Each row of a before or after table is a point. The points were changed in one or more steps. Then noise was added and the rows were shuffled. The steps act on how far a point lies along the listed directions, d1 being the first. Name the steps. A step turns or swaps two directions, mirrors them in a line or flattens them onto one, adds a multiple of one to another, or multiplies one. Angles are multiples of 10 degrees, from the lower direction toward the higher: turns from -170 to 170, lines from 10 to 170 but not 90. Use the fewest steps. Two steps may share a direction if one is a turn and the other turns, adds or multiplies; they go together, in the order done. Otherwise the lowest direction goes first.
In the rows, zero is written as 128.

Directions:
(1): [155 153 181]
(2): [ 84 175 128]
(3): [167 164  91]
Before (11 x 3):
[[165 189 141]
 [118 105 141]
 [125 156 178]
 [126 130 188]
 [ 73  67  71]
 [155 129 183]
 [142 119 140]
 [121 131 182]
 [136 153 167]
 [120 132 173]
 [133 143 188]]
After (11 x 3):
[[ 89 121 185]
 [125 202 185]
 [ 71 170 176]
 [ 96 104 172]
 [ 86 123 163]
 [ 97 153 173]
 [156  94 141]
 [148  81 181]
 [126  92 122]
 [123  87  38]
 [ 84 115 169]]
Steps: turn d1 and d3 by -40 degrees; multiply d2 by 3

Directions:
(1): [108 113 134  99  94  53]
(2): [135 130 196 117 185 110]
(3): [ 98 153 182 160  77 146]
(4): [ 93  47 137 144 133 145]
(5): [188 108 135 186 116 100]
Before (8 x 6):
[[136  84 156 131 143  92]
 [117  63  96 101 171 120]
 [100  99 112 126 127 138]
 [172 181 136 157  97  96]
 [112 156 134 153  86 134]
 [171 142  68 125 134 144]
 [127 171  93 106  86 121]
 [ 87 156 142  87 151 138]]
After (8 x 6):
[[162  57 129 122 162  50]
 [100  58  98  71 166  93]
 [105 166 156 169  66 148]
 [ 60 157 112  37 185 156]
 [ 96 203 122 125  65 169]
 [166 159 105 160 108 168]
 [215 174 143 205 105 121]
 [ 71 110 130 117 103 124]]
Steps: add 0.7 times d4 to d1; add -1.5 times d2 to d3; multiply d5 by 2

Directions:
(1): [148 162 162 108 110 180 195 142  69 160 130]
(2): [121  79 152 101 117 166 109  81  86  55 142]
(3): [173 120 108  60 192 102 164  86 141 133 122]
(4): [154 187 144 174 109  72 146  73 107  90 121]
Before (8 x 11):
[[130 174 133 172 113  71 115  30 120  69 150]
 [167 124 187 103  95 190 192  81  57  81 139]
 [148 152  95 159 104  59  98  92 165 106 120]
 [128 122  80 110 207  64 115 108 200 140 100]
 [124 138 145 185  81 107  95  93  79  64 130]
 [154 140 149  99 148 134 163 134 129 149 122]
 [144 132 116 127 158 116  92 114 154  98 158]
 [147 181 188 180  53 123 145  87  60  70 138]]
After (8 x 11):
[[112 174 140 197  94  84 104  58 120  77 150]
 [147 135 116 131 155 110  94 110 154 100 160]
 [161 140 147 112 145 129 167 125 126 139 122]
 [168 139 183 121  91 182 194  90  60  95 131]
 [136 147 105 164  90  61  95 101 160 105 125]
 [126 173 186 196  44 144 136 122  70  80 136]
 [134 131  86 120 199  53 115  88 189 122  98]
 [107 137 141 191  72 120  93 121  85  83 127]]
Steps: multiply d2 by 0.7; turn d3 and d4 by 20 degrees

Directions:
(1): [207 147 144  83 162 103 186 106 165 153 171 156 138 143]
(2): [133 105 142 111 119 112 165 213 177 136  77 112 144  65]
Before (12 x 14):
[[188 162 171 120 155 120 147 120 133 115 155 142 146 126]
 [  7 121  85 230  85 193   9  82  27  62 118 102  99 160]
 [ 40 102 123 198  82 128  63 180 112  95  69  93 118  90]
 [ 49 116 116 187  98 146  83 193 123 113  67  99 141 113]
 [194 169 146  83 161  96 198 117 149 173 155 163 149 152]
 [ 77 123 128 151 108 160 112 115  84  96 101 111 105 134]
 [196 168 124 106 159 103 160  87 149 161 176 165 123 167]
 [119 143 128 111 124 127 113  79 141 125 144 141 133 138]
 [ 83 117 103 164 131 155  61 109  59 104 110 140  98 181]
 [195 138 144 110 147 112 164 122 140 162 142 128 119 148]
 [177 129 150 112 134 149 183 160 152 150 134 126 178 103]
 [ 62 139 119 146  88 133  76 149 107 131 116 114 124 103]]
After (12 x 14):
[[151 113 143 130 123 118 153 187 147 153  82  98 122 104]
 [ 84 121 105 164 131 156  59 107  56 104 111 140  95 183]
 [150 164 123 156 146 116  93  24  95 116 208 156 108 205]
 [148 136 171 137 132 127 136 182 141 109  97 120 154  83]
 [149 171 117 150 157 135 109  52 109 138 192 158 132 219]
 [105 137 128 139 125 157 119  76  83 101 136 123 102 166]
 [ 51 144  87 213 112 185  22  18  22  71 175 132  95 205]
 [172 131 150 116 134 150 182 163 154 151 131 125 174 100]
 [ 93 124 129 123 106 132 106 124 147 120 103 121 130 106]
 [113 167 120 127 116 131  89  74  97 141 182 146 119 160]
 [123 129 144 107 121 104 181 220 157 159  68 124 152  77]
 [108 116 126 140 109 114 136 212 164 144  64 113 129  74]]
Steps: swap d1 and d2

Directions:
(1): [107 182 177 123 130 139 153  85 131 111 178 149 115 101 173 160 156 131
 128  70 201 177  65  83]
(2): [ 79 105 206 136 158 128  59  90 156  99 112 190 130 145 154 114 147  42
 143 151 111 116 165 121]
Before (13 x 24):
[[129 157 150 132 115 124 180  88 130 120 158 141 107  83 145 138 161 129
  141  84 173 171  70 100]
 [ 97 152 200 122 129 139 105  87 142 126 159 187 113 116 175 131 148  77
  149 102 181 157 103 110]
 [ 70  89 184 137 136 120  52  92 144 109 112 210 118 150 146 112 151  55
  137 160 107 124 185 133]
 [159 148  66  83 115 117 166 147  96 143 150  75 101 116 121 143 118 176
  109 134 155 126 107 130]
 [130 122 137 143 136 115  90 122 134 108 122 162 119 146 118 106 129  90
  122 139  99 106 144 123]
 [132  76 114 146 128  89  81 149 129 141  71 122 141 177 105  85 107  82
  142 163  72 110 170 155]
 [146  89  56 139 107 124 121 181 118 137  58  96 144 147  87  81  89 138
  128 177  80  93 203 186]
 [154 135  79 107 105 124 147 179  95 137 123  93 118 107 122 159 106 166
  112 122 142 134 136 115]
 [151 180 110 114 124 141 187 131 139 144 155  90 138 107 133 148 146 174
  117  70 170 147  88 125]
 [107  67 161 122 156 127  53 133 137 113  76 135 147 150 115  96 128  40
  125 205  59  87 215 157]
 [ 94 127 191 152 162 121  76  93 143  91 131 188 110 136 155 109 136  71
  126 132 113 128 144 115]
 [134 162 104 125 106 125 159 128 124 131 167 126 106 112 135 158 111 177
  102  84 164 151  83 133]
 [ 86  83 176 142 161 126  55 109 167  99 120 192 140 166 157 112 143  20
  149 168  80  94 179 140]]
After (13 x 24):
[[174 148  60 140 117 120 170 163  97 138 141  87 109 115 104 122  99 197
  102 113 118 131 104 138]
 [112  77 121 144 126 124  77 149 136 113  56 140 145 154 108  74 108  76
  139 185  78  91 221 174]
 [166 111  24 123  77 118 167 176  96 167 125  88 119 128  83 127 109 210
  111 135 114 132 141 159]
 [153  81  82 143 118  91 104 165 119 153  74 102 141 172  90  85  98 114
  139 160  73 113 159 161]
 [176  81  45 112 118 123 137 192 102 158  84  50 146 134  71 108  96 150
  107 190  61  91 181 176]
 [ 92 156 171 132 131 124 108  90 148 109 161 178 109 120 162 154 132 110
  110  95 158 146 104 118]
 [158 167  97 115  90 139 183 144 107 164 169 110 113 103 133 145 119 181
  131  87 184 162  74 127]
 [101 167 191 122 153 140 123  84 168 114 148 153 140 121 163 140 168  92
  131  81 168 145 110 112]
 [125 154 156 130 114 124 181  85 134 120 157 147 107  83 145 135 157 127
  141  86 174 172  71 101]
 [100 119 170 115 136 127  78 131 125 105 117 164 118 121 157 150 133  78
  128 138 139 132 166 101]
 [162 128  82 137 119 115 129 153 118 130 127 120 122 134  99 113 116 145
  115 128 104 110 132 131]
 [188 109   6 129 101 122 183 196 113 162 136  63 138 140  89 132  96 185
  123 144  89 102 130 169]
 [ 91 130 177  94 154 117  82  90 132  98 141 156 102 136 167 129 148  67
  127 151 148 121 140 110]]
Steps: mirror d1 and d2 in the line at 170 degrees

Directions:
(1): [127 143 137  26 216 131 143 116 151 176 166 143  88 107 154 146 113 179
  95 164 164 141 183 126 135 151 145 173 107  91 211 144 192 133 101 139
 177 108 115 167  97 154 108  83 119 168 114 189]
(2): [177 147  93 165 122 162 171 122 185  87 164 111 114 129 119  88 121 142
  72 125 185  89  81 104 141 111 220 185 146 138 160 106 135 168 171 128
 109  46 188 113 101 109 142 174  83  64 132 159]
(3): [154 143 154  75 116  57 113 140 108 116  71 119 105 138 102 117 118 118
 138 139 133 134 169  79  61 107 141 123 127 146 159  62  98 185 191 117
 174 116  79  65 212 117 170  89 155  74 144 199]
(4): [122 169  87 150 179  88 196 124  61 173 119 144 107 110 159  60 105 147
 125 108 191 109 113 162 120  93 160  72 109 172 145 106  87 134  59 116
 110 105  90  63  68 140 144 119 204 141 111  85]
Before (14 x 48):
[[118 129 123 179 103  97 144 127 101 116  89 118 152 128 123  89 129 114
  150 118 129  85 115 120  97 101 153  87 145 157  92 101 105 160 153 126
  107 102 109  81 147 102 152 147 149  95 147 107]
 [144 113  99 183 113 163 130 125 152 124 160 143 112 144 147 123 121 118
  118 128 121 109 108 135 156 144 160 140 140 111 121 128 139 111 121 132
  131  96 165 144  87 129 126 162 123 104 109 111]
 [114 134 140  97 100  81 130 124  97 125  84 152 118 124 115 153 128 125
  176 126 117 133 153 127  77 143 122  97 115 134 122  89 114 162 153 121
  154 140  80  76 157 126 172  81 177 137 132 153]
 [ 77 106 165  93 125  57  85 125  41 171  49 131 149 128 141 152 135 106
  190 118  65 156 181 142  66 110  50  30  87 141 104 117  67 104 121 120
  165 201  47  87 190 152 158  91 201 163 151  86]
 [145 131 115 157  94  84 152 145 107  98  93 112 115 116  96  76 134 130
  143 126 144 103 115  85  78  78 162 114 128 180 118  82  74 157 168  98
  138  88 123  59 146 120 158 133 177  52 150 119]
 [ 89 107 171 101 106  58  79 121  48 157  51 130 117 139 124 176 130  89
  210 141  44 176 177 132  85 119  16  61  84 165  72 133 102 106 115 119
  140 230  42  98 206 138 160  70 179 172 129 128]
 [150  81 146 154   7 183  36 140 223  38 132  82 170 172  85 195 161  75
  126 123  53 136  90  81 122 175 138 182 144 103  91 158 170 113 249 137
  120 156 184 185 181 114 108 184  42  64 172 157]
 [136 150 102 125 121  83 158 134 123 110  86 127 132 149 111  92 109 132
  117 126 132 102 110 107  78  75 167 128 141 176 135  70  69 171 156 108
  133 117  96  76 155 124 140 133 129  85 128 157]
 [114 122 141  63 195 135 147 116 145 181 179 125  88 109 162 141 106 167
  116 161 171 124 146 145 140 167 145 157 112  90 189 152 190 126  61 137
  167 112 109 179  85 131 116 110 110 153 103 150]
 [112 101 179 103  51  95  46 159  88  94  70 138 147 167 112 171 162  61
  212 137  32 166 172  85  83 156  33  98 117 142  85 110 106 123 165 131
  176 207  73 134 232 115 133 105 143 133 136 143]
 [149 166 154 136  69  90 145 123 100 118  90 133 140 146 118 116 126 110
  114 107 132 126 124 106  75 105 148 127 133 170 123  81  87 170 168 138
  123 114 112  54 168 113 160 125 157  92 155 128]
 [151  99 157  97  58 170  78 125 209  81 133  84 158 164  83 182 153 113
  125 145  87 149 152  59 133 150 125 198 141  98 152 124 149 151 229 130
  154 113 167 183 182  94 123 122  45  75 124 180]
 [117 128 118 194 117 135 123 129 137 112 118 110 140 131 111 121 111 107
  135 111 119 104 108 118 147 132 123 113 152 125 109 117 103 134 150 138
  118 124 161 116 110 112 137 141 120 100 113  99]
 [137 135 111 112 149  99 137 140  86 129 112 141  98 123 134  84 123 126
  121 139 188 115 140 124  83 121 146 101 122 150 162  84 103 145 140 127
  124  93  95  80 147 127 141 111 175 126 125 144]]
After (14 x 48):
[[ 59  80 132 176 121 168  99 120  98 168 131 131 183 121 170 171 154 118
  163 101  52 142 117 193 160 136  50  61  99 112  68 198 118  40  73 137
  101 207 138 172  92 164 109 161 136 211 134   5]
 [110 101 148 140  72  80  97 150  88 107  78 115 145 122  90 125 153 107
  190 130  81 135 152  94  68  99  80  87 130 157  75 110  76 117 168  98
  148 150 102  93 184 127 141 114 182  92 153 104]
 [ 99 124 130 117 113  75 115 143 103 122  65 138 151 152 112 132 118 119
  156 127  80 132 135 115  79  93 100  94 137 159  89  92  73 140 132 105
  143 185  69 103 177 132 124 114 141 131 135 132]
 [ 90  86 162 121  97 181  58 136 131 127 150 153 159 150 150 195 171  85
  179 139  33 168 156 133 163 193  25 134 109  99  87 198 178  62  98 145
  151 212 130 233 131 131  79 131  97 205 115 108]
 [113 144 178 120  58  95 103 123  87 133  83 142 155 148 117 154 140  99
  151 113  84 153 146 121  88 126  83 111 127 143  90 106 102 132 144 140
  133 174  98  92 184 122 137 112 157 134 156 102]
 [160 116 112 154 108 134 119 128 151 116 135 138  97 147 130 120 113 115
  116 137 125 114 128 105 133 135 173 147 138 119 140 101 131 144 157 125
  160  79 144 113 134 119 155 145 124  74 118 154]
 [121 124 132 164 107 124 107 129 149 105 110 109 133 131 101 136 119  99
  142 114 113 108 124 100 135 141 121 133 151 118 120 108 113 150 177 143
  134 124 162 119 140 112 133 132 104  89 115 131]
 [157  96 174  40  81 158  35 134 224  81 138  95 126 153  96 211 149 113
  106 159  76 156 156  71 106 191 146 213 122  68 167 155 212 131 245 145
  180 151 150 204 185 136  99 131  48  86 161 227]
 [107 106 149 172  78 103 101 124 107 114  82 121 164 137 111 126 143  98
  171 125  89  99 129 114 106 113 111  92 145 139  72 120 116 143 160 130
  114 140 110 111 175 101 137 142 137 115 151 104]
 [ 68  81 129 169 113 173  98 100 106 157 149 137 145 128 154 197 145 111
  184 131  41 163 113 192 178 149  20 109  89 131  42 212 150  47  57 135
   77 223 133 193  97 150 105 137 107 219 109  52]
 [127 111 171  14 126 134  86 123 183 137 127 101 138 154 109 191 142 139
  132 163  95 173 207  70 120 159 109 187 106  78 193 129 166 149 181 136
  192 127 115 193 165 123 114  64  83 124 113 205]
 [109 111 122 135 131 102 116 141  60 132  97 147 121 124 130 101 125 112
  150 131 148 134 131 142  93 134  99  72 122 146 124 106  94 112 122 127
  114 136  85  85 154 123 131 114 184 153 129 106]
 [123 147 118  99 196 112 182 113 116 177 167 127  84 107 169  95  89 164
  109 144 208 102 121 152 130 140 185 135 114 125 191 119 150 141  51 125
  150  81  99 129  66 128 140 120 147 126 104 132]
 [ 88 112 138 125 102 116 124 117  95 143 108 157 146 121 135 169 139 125
  184 115  93 147 144 164 124 161  86  91 116 112  84 130 129 119 105 131
  128 176 100 122 120 139 139  97 171 190 128  94]]
Steps: turn d1 and d4 by 40 degrees; turn d2 and d3 by 70 degrees

Directions:
(1): [ 99  97 122 179 144 138  72  64 123 219 160 104  95 114 106 161  91 154
 144 110 138 201 110  88 142 138  64 157 202 187 178 157  58 117 107 167
 122 162 145 100 186  59  80 139 156 148  88 147 109 187 131 120  96  84
 132 140 160 165 144 134 100 119 127 183]
(2): [174 180 181 164  89  79 162 135 181 185 143 118  89  32 147 104 118  80
 156 110 120 191  64  89 153 147 207 115 188 105 120 117 126 109 148  98
  90 114  54 168 128 172 156 153 125 146 201 158 159 164 128 179 130 124
 119 154 118 163 155 130 156 101  79 144]
(3): [165 167  50 139 107 135 115  87  82 154  92 144 210 130 163  93 135  48
 151  88 121 117 119 109 125  89 178  36 174 166 145 149 124 125  60 119
 126 163 170 107 176 109 139 165 139 156 128  63 100  80  70 145 109 167
 110 171 113  86 140 142 124 202  81 133]
(4): [ 72 118 121  66 110 116 129 157 131 178  38  86 138  85 112  79 134 107
 139 173  95 108 112 115 144  44 137 147 128 129 128 180 104 179 161 157
 156 113 195  48 128 141 125  91  76 175 134  89 191 112 161 140 147 129
 104 109 165 180 218 103 161  77 130 142]
(5): [146  57 151 109  44 148 158 111 147 139 220 125 178 122 142 117 133 141
 138 151  62 127 161  70 125 148 153 172 160 140  99 156 146 198 161 186
 125 182 148 106 103 142 146 179 138 127 135 108  71 130 185 173 139 158
  93 132  43 160 106  91 112 184 198 133]
Before (9 x 64):
[[134 150 137 178 167 125 121 118 141 116 166 149  92 138 110 150 108 134
  111 107 166 173 114 144 130 161 105 112 130 118 144  89 112  72 118  90
  106 151  80 164 151 115 108 121 168 105 145 178 111 134 115 112 119  94
  137 144 159 109  85 156 116 123 105 127]
 [175 200 101 119 140 120 158 182 117  53  98 157 171 138 175 104 156  76
   99 112 161  50 151 183 120 128 200  36  66  74  91  74 204 129  99  34
  105  99 111 181 104 192 186 109 112  82 177 102 137  59  77 134 139 168
  126 122 121  53  94 138 169 157  93  86]
 [ 88 123 140 117 161 116 108 132 138 130 132 124  95 123 102 146 119 155
  111 127 165 140 117 142 124 136  68 150 116 132 129 132 107 117 123 135
  126  97 112 145 116 113 127 100 135 121 118 164 146 152 135  99 148 113
  141 115 180 136 133 155 121  80 130 135]
 [113 155 132 150 142 119 101 114 138 206  82  96  94  89  97 118 123  93
  142 101 149 181  91 144 137  86 125 104 172 161 148 146  85 114 130  79
  128 109 139 123 164 112 102 112 114 152 130 137 151 171 104 124 122 105
  130 155 184 142 180 152 135  89 104 155]
 [165 159 127 137  94  92 121 107 134 152 115 116 135  73 136 102 133  86
  140 124 111 146  89  90 130 123 169  89 163 118 148 152 119 110 132 122
  123 134 133 120 144 123 122 150 114 145 175 131 130 131 112 168 122 135
  101 147 150 148 165 128 122 131  94 130]
 [152  59 164 171 111 170 114  78 152  88 249 135 139 166 117 205 130 191
  110 110 112 146 165 135 126 204  57 170 149 157 128 128 114 133 127 163
  121 158 103 168 135 100 104 158 189 102  89 164  48 170 138 119 115 128
  138 127  69 104  73 120  71 185 172 124]
 [120  81 146 110  90 145 150 124 134  84 196 128 152 155 115 132 133 150
  139 138  87 114 154 113 128 157 124 161 131 130  94 143 136 157 144 150
  134 152 132 141  79 138 146 163 153 106 116 120 109 147 165 148 147 152
  129 111  86 130 103 126 105 156 173 116]
 [121 112 163 161 150 112 112 118 169 131 146 116  60 101 116 162 116 156
  118 109 144 157  98 113 128 165 123 164 147 138 134 108 122 100 143 102
  114 133  83 159 116 115 118 128 139 104 149 176 160 180 145 114 123  98
  158 128 150 159 135 129 139  88 117 141]
 [124 138 121 140 150 118 110 138 144 143  86 129 118 120 134 115 122 112
  134 119 143 145 124 129 127 102 124 105 124 130 131 109 108 122 120 112
  146 109 135 106 163 121 118 110 106 145 126 132 165 142  99 105 118 130
  123 121 168 127 158 122 143 116 110 144]]
After (9 x 64):
[[ 91  98 135 112 111 135 130 120 129 129 143 106 131 130 105 124 123 137
  149 135  99 131 128 114 140 125 112 154 148 144 119 160 102 151 136 152
  138 140 151 115 108 123 127 141 142 133 112 117 146 159 156 140 143 130
  132 111 131 151 150 132 116 120 142 137]
 [118  99  81 155 155 148  77  72 106 131 128 129 136 155 126 158 123 135
  120  94 139 122 130 111 112 133 104 121 158 188 154 134 114 114  85 126
  132 173 157 119 155  66 104 142 153 114 102 117 115 136 110 100 105 122
  148 143 143 120 128 135 113 156 122 147]
 [ 90  83  91  91 106 159 100 101 112 148  77  97 199 133 112 124 147 117
  128 142  84  94 141 135 140  60  86 127 149 174 142 199  84 184 117 178
  166 142 221  52 164  99 101 110 121 175  83  72 128 107 129 124 128 149
  105 120 131 128 198 106 114 154 135 133]
 [177 143 124 135 124 117 126 120 117  57 155 151 141 148 137 137 146 129
  107 124 132 104 138 135 104 169 137  94  95  97 129 112 160  95 127 109
  126 128 113 162 111 125 125 149 133  97 150 147  90 111 104 135 125 144
  123 131 124  94  93 137 100 160 127  95]
 [154 137 132 153 134 120 127 136 152 120 129 145 129 128 147 123 126 113
  132 110 139 143 130 125 122 132 144 100 122 122 119  94 130 120 121 106
  136 116 110 134 151 133 133 131 120 129 139 141 139 141  97 114 120 142
  124 126 135 114 125 122 138 142 117 136]
 [170 162 113 156 127 138 127 111 121 126 133 141 150 143 126 123 143  82
  130  78 148 139 131 161 113 127 156  63 145 149 121 112 140 106 103  59
  119 127 119 168 144 129 130 149 142 115 134 123  93 131  79 125 122 147
  130 170 121  77 106 159 118 167 118 117]
 [108 132 108 130 134 120  99  98 121 169 132 125 137 107 120 125 118 114
  133 107 151 153 108 110 129 120  98 114 166 162 142 153  94 123  92 145
  120 128 136 126 148 100 131 132 144 142 121 130 125 140 114 121 136 130
  125 143 164 133 147 157 118 121 111 152]
 [ 88 113  81 114 155 151 108 120 103 117 106 135 157 169 105 120 124 126
  109 138 136 113 145 145 124  87  88 110 110 144 146 138 106 126 114 131
  147 168 182  81 158  97 100 101 143 129 109 111 114  87 128 105 129 117
  115 128 167 111 124 137 117 143 134 126]
 [ 73  92 184  98 168 134 133 199 163  81 146 106  67 142 104 159 130 209
   76 181 155  84 175 179 130 153  78 195  39  74  96  95 160 164 187 103
  125  83 119 143  73 168 134  55 102  69 133 172 167 143 180 101 152  95
  141  58 165 145 110 108 156  53 185 115]]
Steps: turn d1 and d3 by 90 degrees; turn d2 and d4 by -120 degrees; multiply d5 by 0.4

Directions:
(1): [137 122 164 194 144 160 157 132 162 116 183 109 141 138 152 119 128 101
 103 154 144 115  75 207 100 105  70 224  97  97 104 150 135 168 100  62
  85 165  87 126 155 188  95  83 120 165 152  71 201  68 127 129  82 121
 107 186 144  82 170 138 163  88 130  99]
(2): [140 165 128 147 116 171 187 134 168 131 103 124 112  90 196  78 125 123
  90 166 130  77  90 133 161 203  96 148  97  72 101  71 149 103  54 165
 128 132 164 105  91 123  60 171  81  73 167 199  73 143 133  93 176  61
 140  86 126  88 126 106 159  97 100 136]
(3): [170 168  70 150  60 137  64  96 159  60 120  37 133  92 132 104 117  89
 142  70 159 139 132 132  58 169 195  62 135 103  86 101 141 135 133  47
 133 144 140  65 143 136 106  90 112 178 119 135 147 166  84 106 126 110
 146 104  98 107 136 103  92 143 115  51]
Before (10 x 64):
[[109 119 135 105 155 141 175 139 125 151 111 175 116 137 168 131 129 120
  127 155 101  98 122 113 173 167 121 117 117 129 139 127 117  91 116 192
  136  99 148 133 102 100 110 181 102  74 148 179  74 131 141 112 173 106
  137 106 126 133 111 107 126 120 111 168]
 [144 142  99 125  96 129  94 107 117 100 113 108 122 127 129 129 104 124
  141 104 125 142 150 108 105 167 164  85 139 131 125 123 133 136 134 111
  146 146 133 116 137 113 134 114 127 132 130 135 138 155 124 117 127 114
  148 127 111 135 120 118 109 137 133 116]
 [161 123 136 222 111 160 118 129 167  95 191  53 164 115 145 121 126  99
  104 128 156 124  78 200  57 124 122 187  88  85  67 133 147 183 104  26
   87 171  82  86 151 194  78  80 114 181 159  74 205  87 102 125  73 103
  103 181 136  85 171 123 162 102 132  72]
 [129 109 135  92 132 105 105 144 109 143 103 130 110 122 124 146 130 142
  133 120 131 141 154 105 131 123 155  93 148 156 155 129 126 113 132 151
  127 111 154 125 123  99 151 139 142 108 121 155  83 149 142 149 140 146
  126 114 131 150 110 119 109 137 137 153]
 [112 125 143 110 125 116 148 147 109 143 118 151 115 117 139 121 137 145
  134 145 127 110 133 110 158 135 115 125 133 125 138 104 135 119 116 171
  135 110 145 136 111 123 132 156 128  87 136 158  90 136 146 112 154 127
  125 122 128 121 112 127 142 125 123 155]
 [114  96 147  92 144 101 150 128 120 154 126 170 121 131 116 133 130 160
  144 142 107 140 134 103 173 128 123 112 138 148 142 127 103 105 121 170
  157 106 132 142 110 122 135 153 130  97 109 150 108 122 152 136 127 139
  129 109 137 145 105 137 142 156 127 177]
 [118 112 175 136 156 130 172 145 109 159 142 172 132 148 114 140 133 162
  122 174 115 124 110 136 144 107  75 175 141 141 143 140 123 128 129 137
  121 140 121 167 129 134 147 124 144 101 125 111 131  89 147 126 113 120
  107 159 149 126 131 144 149 105 117 155]
 [154 161  79 125  70 117  51 110 168  70 113  61 158  81 121 105 113  99
  151  75 147 156 145 122  59 169 191  79 114 140  95 102 135 128 130  67
  130 141 137  54 142 130 109  93 121 188  97 129 148 149  91 110 129 114
  124 110 100 111 118 110  93 148 117  51]
 [101 127 192 170 158 169 211 143 149 169 154 153 138 131 177 102 124 120
  105 192 136  85  86 186 168 128  47 249  80 105 124 122 141 124  91 130
  100 135  98 155 138 151  85 141  95 102 179 128 160  86 146 112 133 114
  108 163 139 101 138 144 195  83 119 129]
 [116 122 150 107 139 121 129 132 116 151 106 158 121 148 115 134 129 168
  121 130 126 125 132  94 143 131 133 100 131 140 139 133 113  96 130 184
  150 118 170 147 112  99 151 172 140  98 135 153  93 147 152 118 134 134
  131  91 136 139 111 110 125 147 125 167]]
After (10 x 64):
[[126 113 140 109 130 120 161 124 141 141 123 151 118 113 139 112 127 147
  133 147 114 125 119 112 169 157 120 117 128 122 124 105 114 102  95 160
  154 112 139 124 105 127 106 156 113  94 123 169 103 128 147 120 137 115
  135  97 133 124 109 128 147 146 118 163]
 [139 129 108 123 106 121  93 110 107 105 122 120 125 141 116 141 105 127
  147 104 123 151 155 111 103 147 160  95 143 144 134 138 128 143 148 108
  143 146 123 127 144 117 148 108 137 141 123 117 151 144 128 125 116 129
  142 141 115 144 122 126 108 139 139 123]
 [144 102 138 190 126 129 100 132 135 112 187  79 164 137 111 148 131 119
  121 119 144 146 109 175  68  92 136 166 105 121  95 155 138 178 141  49
   99 155  79 109 153 176 118  86 140 181 139  64 201  91 110 142  67 135
  100 185 139 117 158 135 148 122 145  94]
 [ 89 113 193 148 167 151 200 146 127 181 152 171 139 144 155 118 127 133
  117 187 127  97 104 169 176 106  58 236  91 128 143 136 131 121 115 145
  109 125  94 170 140 139 113 144 111 101 166 122 157  88 151 124 132 136
  105 166 142 124 128 152 186  96 129 145]
 [120 128 151 119 136 130 136 131 125 145 110 149 121 144 124 125 129 161
  115 133 131 120 121 104 140 138 126 110 126 129 130 129 116  99 117 175
  147 124 169 142 112 106 137 168 132 100 141 155  97 144 151 113 133 124
  131  92 137 128 115 108 129 141 121 160]
 [136 122 132 106 123 119 115 143 126 134 105 116 109 110 142 131 127 134
  123 123 137 131 139 117 126 142 151 101 139 137 142 117 133 113 114 140
  121 119 158 112 121 107 130 138 130 106 132 164  82 150 139 140 145 129
  128 110 129 133 115 111 114 128 129 142]
 [135 141 157 148 131 151 181 138 134 145 124 145 129 118 147 110 129 149
  108 173 124 104  95 134 142 155  80 161 131 110 120 103 137 116  94 137
  125 143 144 140 115 130 110 136 117  86 141 151 105 110 137 103 137  83
  119 129 138 105 131 125 153  96  99 140]
 [ 96  97 152 101 177 127 169 143 107 163 129 191 123 159 146 153 131 128
  136 157  96 113 129 117 172 128 114 132 123 150 154 155 108 103 139 189
  131  98 128 153 117 105 136 168 121  85 138 147  96 112 149 128 154 133
  128 132 135 148 115 122 126 124 122 180]
 [108 117 150 109 133 112 148 150 104 147 124 157 117 125 129 129 138 148
  137 145 126 115 134 113 155 122 111 134 134 132 142 114 131 124 123 169
  133 111 137 143 116 128 139 151 135  93 134 145 100 127 148 118 144 135
  121 134 132 124 114 132 143 126 128 160]
 [130 124 100 105 102  88  38 118 132  91 132  97 166 118  78 145 119 116
  170  73 136 184 168 118  62 108 186  93 131 185 127 147 117 142 174  72
  127 133 109  91 161 132 159  80 156 203  77  82 177 124 102 141 101 162
  111 145 112 143 118 134  88 163 139  73]]
Steps: multiply d1 by 0.7; mirror d2 and d3 in the line at 120 degrees
